Each point is reached from the start by the listed moves, each made 0, 1 or 2 times, or once backwards (-1), plus a little noise. Say if it took an odd or an even number of moves. Then give how often each move was made.
In the rows, zero is written as 128.

Moves:
(1): [151 146]
(2): [ 98 146]
Start: [130 135]
Points:
[ 99 153] -> odd (0, 1)
[116 209] -> even (2, 2)
[145 190] -> odd (2, 1)
[206 152] -> odd (2, -1)

Moves:
(1): [172 123 139 125 142 117 143]
(2): [141 145 114 138 115 154 133]
(3): [137 153 162 144 133 130 125]
(4): [138 105 119 168 145 138 107]
Start: [129 146 117 113 145 123 107]
Points:
[249 110 104 197 194 148 103] -> odd (2, 1, 0, 2)
[228 201 168  93 148 122 159] -> odd (2, 1, 1, -1)
[110 139  37 157 116 189  82] -> odd (-1, 2, -1, 1)
[125 165  70 172 124 193  83] -> even (-1, 2, 0, 1)

Moves:
(1): [153 124 118 121 141 128]
(2): [124 157 124 115 132 141]
(3): [141 139 157 131 133 132]
(4): [128 131 124 147 131 133]
(5): [126 140 131 133 152 115]
(6): [118 120 131 124 151 144]
Start: [141 122 127 126 115 126]
Points:
[224 101 162 160 128 144] -> even (2, -1, 2, 2, -1, 0)
[162 178 105 109 249 164] -> odd (2, 2, 0, 1, 2, 2)
[105 184 122 127 113 157] -> even (-1, 2, 0, 1, 0, 0)
[106  95 100 115 157 155] -> odd (0, 0, -1, 0, 0, 2)

Moves:
(1): [143 116 125 113 129 119 150 129 140 126 139]
(2): [129 148 133 142 147 119 123 121 134 137 136]
(3): [125 111 154 135 126 129 127 121 123 135 124]
(4): [136 123 110 155 131 131 115 145 117 118 122]
(5): [124 123 100 117 146 114 119 117 119 133 133]
(6): [137 113 130 104 143 142 142 131 127 105 128]
(7): [120 124 114 133 132 126 151 120 128 135 134]
(8): [122 116 129 133 130 129 122 150 134 124 120]
(9): [130 124 109 132 128 134 118 120 145 118 127]
Start: [124 137 136 115 117 104 124 128 137 118 131]
Points:
[109 116 155  64 172 111 210 124 141 113 150] -> even (0, 1, 0, -1, 0, 2, 2, 1, -1)
[122 147 168 174 124 101 177 110 114 149 143] -> even (0, 1, 1, 1, -1, 0, 2, -1, -1)
[ 96 147 249 155 131  66  89 139 148 177 124] -> even (0, 2, 2, -1, 0, -1, -1, 2, -1)
[174 107 124 152 107 104 152 176 149  90 135] -> odd (2, 0, 0, 2, -1, 0, 0, 0, 0)

Moves:
(1): [154 125 118 139 123 127 122 131 135 151 146 121 142 116 128]
(2): [124 179 119 129 144 133 128 145 126 117 118 154 132 125  97]
(3): [135 127 154 125 125 131 125 136 123 142 114 134 122 119 124]
(4): [115 131 133 152 127 133 142 137 114 135 121 130  97 112 127]
(5): [140 131 113 124 166 115 131 139 107 143 117 104 145 118 141]
(6): [135 129 121 114 135 151 130 140 118 137 133 123 108 138 152]
(7): [139 128 146 109 125 102 169 128 128 120 136 106 118 131 111]
(8): [120 118 117 135 128 124 119 164 137 140 130 135 122 133 140]
(9): [129 132 143 134 141 136 129 110 178 141 131 157 121 104 142]
(10): [117 133 125 116 127 107 135 113 121 165 125 139 121 148 120]
(11): [136 135 142 132 147 119 112 125 131 136 146 113 119 125 128]
(12): [129 110 131 134 135 131 132 123 107 115 137 157 130 137 134]
Start: [121 128 113  96 115 116 127 131 129 117 136 127 135 126 128]
Points:
[ 93 113 206 127 191  33 176  75 190 198 145 114  40  62 146] -> even (-1, -1, 0, 2, 1, -1, 1, 0, 2, 1, 2, 0)
[167  68 154 111 130  68 219 104   7 110 232  37  45 138 133] -> even (1, -1, -1, 2, 0, 1, 2, -1, -1, 0, 2, 2)
[113 185 146 118 163 162 172 191 105 180  64 190  67  54 136] -> odd (0, 1, 2, 2, 1, 1, 0, 0, 1, 0, -1, 0)
[ 89 168 186  56 144  68 181 146 134 189  92 237  78 152  89] -> even (-1, 1, 2, 0, 0, 0, 1, 1, 1, 2, 0, 1)

Moves:
(1): [133 128 135 131 136 131 126 136 131 130 128 135 123 125 122 117 129 122
 132 130]
(2): [132 127 132 132 120 117 135 130 124 123 134 142 124 133 136 121 136 146
 133 123]
(3): [141 136 119 131 132 129 122 132 123 131 116 130 135 130 127 123 125 122
 127 135]
(4): [122 135 131 126 135 133 129 122 129 121 126 121 121 118 129 130 134 124
 128 128]
(5): [133 143 130 124 102 125 130 117 146 125 157 138 136 142 140 132 109 135
 133 124]
(6): [136 126 131 134 120 120 124 127 134 137 127 116 136 123 137 116 137 130
 141 117]
(7): [129 130 126 130 127 115 139 137 125 129 133 127 124 130 132 122 131 125
 132 125]
(8): [132 126 135 139 129 113 136 113 136 126 139 130 118 127 123 130 137 137
 122 112]
(9): [149 126 127 141 134 125 127 118 124 130 120 113 121 104 109 123 143 134
 134 117]
(10): [126 138 138 135 126 132 131 123 128 118 121 126 132 126 131 134 122 127
 131 125]
(11): [126 116 132 139 127 133 126 131 124 122 132 134 121 131 135 121 133 127
 129 122]
(12): [133 128 133 108 112 129 117 115 132 125 119 117 135 134 119 118 125 114
 128 125]
(13): [138 141 132 131 123 126 135 117 130 122 110 128 123 111 133 132 123 135
 122 138]
(14): [140 132 130 146 131 124 133 120 130 131 133 104 114 120 135 142 134 167
 128 139]
(15): [133 127 123 121 140 134 127 134 112 130 117 126 131 128 125 135 128 124
 108 141]
(16): [137 120 126 130 117 119 121 130 130 121 121 128 139 129 140 123 129 130
 142 131]
(17): [126 122 116 119 138 128 134 142 122 130 133 148 129 142 134 130 119 126
 134 113]
(18): [123 124 128 122 135 132 128 117 127 129 136 128 125 124 116 124 121 125
 133 130]
Start: [119 128 136 136 129 135 121 122 123 114 136 135 134 135 128 135 119 139
 118 136]
Points:
[116 112 168 121 122 178  74 110 130 126 150  99 129 155 102  70 113 104
 135 163] -> even (2, 0, 1, 0, 0, 1, 0, -1, -1, 0, 2, 2, -1, 1, 0, -1, -1, 2)
[140  91 146  96  30  49 145 124 143 110 248 195 158 249 186  94 115 166
 126  67] -> odd (0, 2, -1, -1, 2, 1, 2, 2, -1, -1, 1, 2, -1, 0, 2, 1, 1, 0)
[197 159 159 114  84 129 124  43 123  93 108  92 120  75 119 120 127 208
 142 124] -> even (0, 2, -1, 1, 1, 1, -1, -1, 2, 0, 0, 2, 2, 1, 1, 0, 1, 1)
[165 135 146 146 113 133 133 134 124 104 136 109 114 113 182 110 141 160
 155  91] -> odd (1, 0, -1, 2, 1, 2, 1, -1, 1, 0, 2, 1, 1, 1, 1, 0, 2, -1)
[161 132 141 136 121 140 110  91 137 122 119  94 109  90  97 108 125 164
 151 154] -> odd (1, 0, 0, 0, 0, 0, 0, -1, 1, -1, 0, 1, 1, 1, -1, 0, 0, 1)
[156 119  87 134 131 108 118 158  83 118  64 148 150 119 112  96 122  96
 139 154] -> odd (-1, 0, 2, -1, -1, -1, 2, -1, 1, -1, 0, 0, 1, -1, -1, 1, 0, 0)

Moves:
(1): [143 137 131 142 147 110 137 123 118 140 121 115 100 125 132 117 118 135
 153 133]
(2): [129 114 133 131 135 153 123 131 134 119 163 120 137 130 139 145 130 120
 112  93]
(3): [128 123 134 135 131 131 128 125 134 120 123 132 126 117 122 129 123 136
 124 129]
(4): [128 121 127 128 133 134 130 139 125 136 134 129 132 130 122 125 126 140
 136 140]
(5): [123 110 120 122 128 119 106 137 136 130 138 149 136 106 139 133 113 108
 116 130]
(6): [131 132 129 135 124 138 138 147 121 137 116 131 116 128 114 128 144 154
 102 120]
(7): [135 134 127 147 125 118 122 126 121 128 134 120 135 132 131 122 133 133
 115 124]
(8): [134 136 126 125 139 132 130 146 124 118 135 140 125 130 128 123 130 128
 134 119]
(9): [115 122 133 133 129 124 143 108 114 136 116 130 114 143 127 127 126 137
 125 132]
(10): [126 127 109 127 130 126 135 124 131 116 127 130 125 134 130 130 141 125
 121 129]
(11): [137 120 135 133 134 124 128 124 130 127 123 128 124 128 143 129 130 142
 132 129]
(12): [117 133 129 132 124 116 123 126 127 130 116 124 126 123 126 134 137 126
 125 142]
(13): [135 144 123 127 139 134 126 146 119 127 128 138 125 126 125 142 138 131
 126 130]
(14): [134 129 116 122 138 138 113 143 143 138 122 121 137 130 118 121 121 138
 131 146]
(15): [133 129 143 131 130 130 123 125 144 147 125 134 138 134 121 126 138 130
 130 118]
(16): [118 138 143 124 129 123 121 113 118 125 135 127 126 115 119 129 133 123
 119 118]
(17): [138 129 132 119 132 123 136 136 136 130 125 128 120 126 136 132 119 114
 127 138]
(18): [125 118 128 121 123 139 129 135 117 127 126 126 140 123 127 131 125 120
 124 134]
(19): [133 132 137 123 139 113 118 144 108 129 123 124 110 120 108 141 127 126
 138 142]
(20): [141 125 134 126 118 152 130 138 115 132 133 120 129 135 134 126 130 118
 138 136]
Start: [126 141 128 118 124 133 112 143 113 115 137 129 127 118 142 115 135 137
 135 117]
Points:
[155 130 148 133 115 200 101 216 140 169 115 128 185 145 130  89 140 176
  71 162] -> even (-1, 0, 1, 1, 0, 1, 2, 1, 1, -1, 0, 1, 0, 2, 1, 0, 2, 1, -1, 1)
[180 144 120 158 202  87  59 179 114 121 116  84  60  52 157 142  86 150
 135 175] -> odd (2, 1, 2, -1, 1, 0, 1, -1, 0, 0, 1, 1, 1, 2, -1, 0, 1, 0, 1, 0)
[106 161 161 146 197 110 138 168  32 133  81 153   7 121  48 125 194 220
 171 164] -> even (1, 0, 2, 2, 0, 1, -1, 2, 2, 2, 0, 2, 0, 0, 1, 1, -1, -1, 2, 1)
